Each row is a point. To make a cloud, some directions were put in groups of two or more. Within a group, all points are equally far from the middle, so they leave a hole (a ring in 2 directions, a hollow ball in 3). The other directions are filled evenly. Then the cloud was stretched, turned, moved and blurred a little. How many holes are there, and how many directions does each take, smallest first?

Cloud, 21 rows:
[[ 17  41  28]
 [-58  43 -18]
 [ 14  15 -46]
 [-22 -22 -48]
 [-40  48 -34]
 [ 21 -36  -9]
 [-21 -46 -11]
 [  2  41  36]
 [-48  50  10]
 [-63   9  24]
 [ 32 -18 -19]
 [-32  38 -46]
 [-70  -1   2]
 [-13 -46  10]
 [-66   7 -28]
 [  2 -43 -14]
 [  8 -37  27]
 [-37  56 -15]
 [ 31  20 -25]
 [ 31  23  26]
 [-60  16 -39]]
Holes: 1 (3)

Cloud (28 x 4):
[[ -8 -49  37 -28]
 [ 54   8  -6 -28]
 [ 64 -32  20  33]
 [ 36  14 -40  21]
 [ 33   5 -42 -21]
 [ 47 -21  43  -3]
 [ 23 -54  28  32]
 [ 42 -39 -20  14]
 [ 33 -30 -26 -71]
 [ 32  43  15 -20]
 [-22  37 -34 -20]
 [-57   3 -27 -22]
 [-17 -35 -24  36]
 [ 39 -51  13  31]
 [-43   2 -39  -9]
 [ 22  -2  37 -76]
 [-46  -7  41 -25]
 [-23  50   1 -35]
 [ 51 -30  -3 -18]
 [-38 -59 -14 -46]
 [-42 -52  -1 -30]
 [-43 -16  24  26]
 [  4  14  50 -53]
 [-45 -11  39 -16]
 [ 60 -26 -12  25]
 [ 28  -8 -46  -4]
 [  1 -26 -40  32]
 [ 36 -46  41  41]]
Holes: 1 (3)

Cloud, 30 rows:
[[ 23   6   5  50]
 [ 18  48  -6 -38]
 [ 67 -45   4 -17]
 [ 28  20  49 -19]
 [-11  50  15 -12]
 [-26  39 -24 -31]
 [ 43 -48 -33  33]
 [ 45  38  24   1]
 [-34  34  20 -10]
 [-14 -64  28 -27]
 [ 76 -18   2  12]
 [  2 -30 -29  51]
 [ 31  36  10  26]
 [ 45  37 -29  16]
 [-23 -70 -17 -14]
 [ 16  28 -63  -6]
 [-43   8 -50 -12]
 [ 74  14  -6   4]
 [ 51  -3 -15  42]
 [ 37  13  -3  44]
 [  2 -27   2  52]
 [  7 -66   8  31]
 [ 52 -21  19  35]
 [ 46  38  20 -28]
 [ 27 -67 -39  -2]
 [ 49  -9  -1  45]
 [ 54 -18 -23 -48]
 [-11  46  22 -11]
 [ -5 -10   6 -67]
 [ 62  29 -21 -19]]
Holes: 1 (4)

Cloud (57 x 6):
[[-20 -34  30 -38 -39   8]
 [ 39  59   2 -15 -17 -56]
 [ 40 -11 -31 -15  -5  49]
 [ 25 -42  55  24   3 -40]
 [ 56   0  57  -3  22  35]
 [-12 -23  39  17  35 -56]
 [ 61 -10   1 -46  25 -23]
 [ 52  49  28  11 -35 -53]
 [ 32  47 -28 -11  -1  46]
 [ 51  13 -23  31  14  44]
 [-35   7  33  63 -22  -2]
 [ 22 -28   5  63  -2 -39]
 [-37  25 -16 -46 -14  -2]
 [-35   9   7 -45 -42 -29]
 [ 45 -14 -26 -33  17  31]
 [ 44 -37  52 -31   2  13]
 [ 24  44  -4 -38  24  39]
 [-26  35  23   1 -56 -50]
 [ 54  -2  -7  13 -58 -47]
 [ -6  28  76 -17  28 -24]
 [-21   5  22  27 -22 -75]
 [-31  31 -36  17  31 -11]
 [ 24  60 -19  29 -34  31]
 [-32  -1  76  11  16   2]
 [ 15  51   5  28  53  -1]
 [ 45  20  33 -39  22  42]
 [ 21 -31 -29 -35  22 -31]
 [-31  22 -39  -2  27 -25]
 [ 57 -30  59  -3  19 -14]
 [ 69   1  -2 -12  28 -47]
 [-31 -24  67 -15   6   1]
 [ -8 -28  23  26 -66  -3]
 [ 67   7  31 -46 -10 -42]
 [-17  43  32  62  -2  20]
 [-10 -24  -9  21 -64  16]
 [-17  33   7 -13  59  -1]
 [ 49 -12 -42  11  12 -44]
 [ 52  23 -21 -26 -63   3]
 [ 50 -10   8  43 -51 -37]
 [ -1  37  66  21   6  41]
 [ 34  42  71 -20  -4 -42]
 [ 51  17  64 -44 -21   8]
 [-37  30  24   8 -66  -4]
 [ 27  53 -30   3  22  32]
 [ 33 -16 -14  49 -39 -43]
 [  8 -30 -45 -19   9  21]
 [ -6 -33  59  32   1 -43]
 [ 56   2  70 -10   8  24]
 [ 52 -34  62   6   4 -26]
 [-28  17  72  35   2  12]
 [  0  41  39  26  19  53]
 [-17 -27 -32  15  15  33]
 [ 59   6  47 -19 -61 -16]
 [ 44  52  27  51  -5 -34]
 [  1  57 -24 -39   1   8]
 [ -8 -33   2  43 -19  38]
 [-27  25  14  -2  51  29]]
Holes: 2 (2, 4)
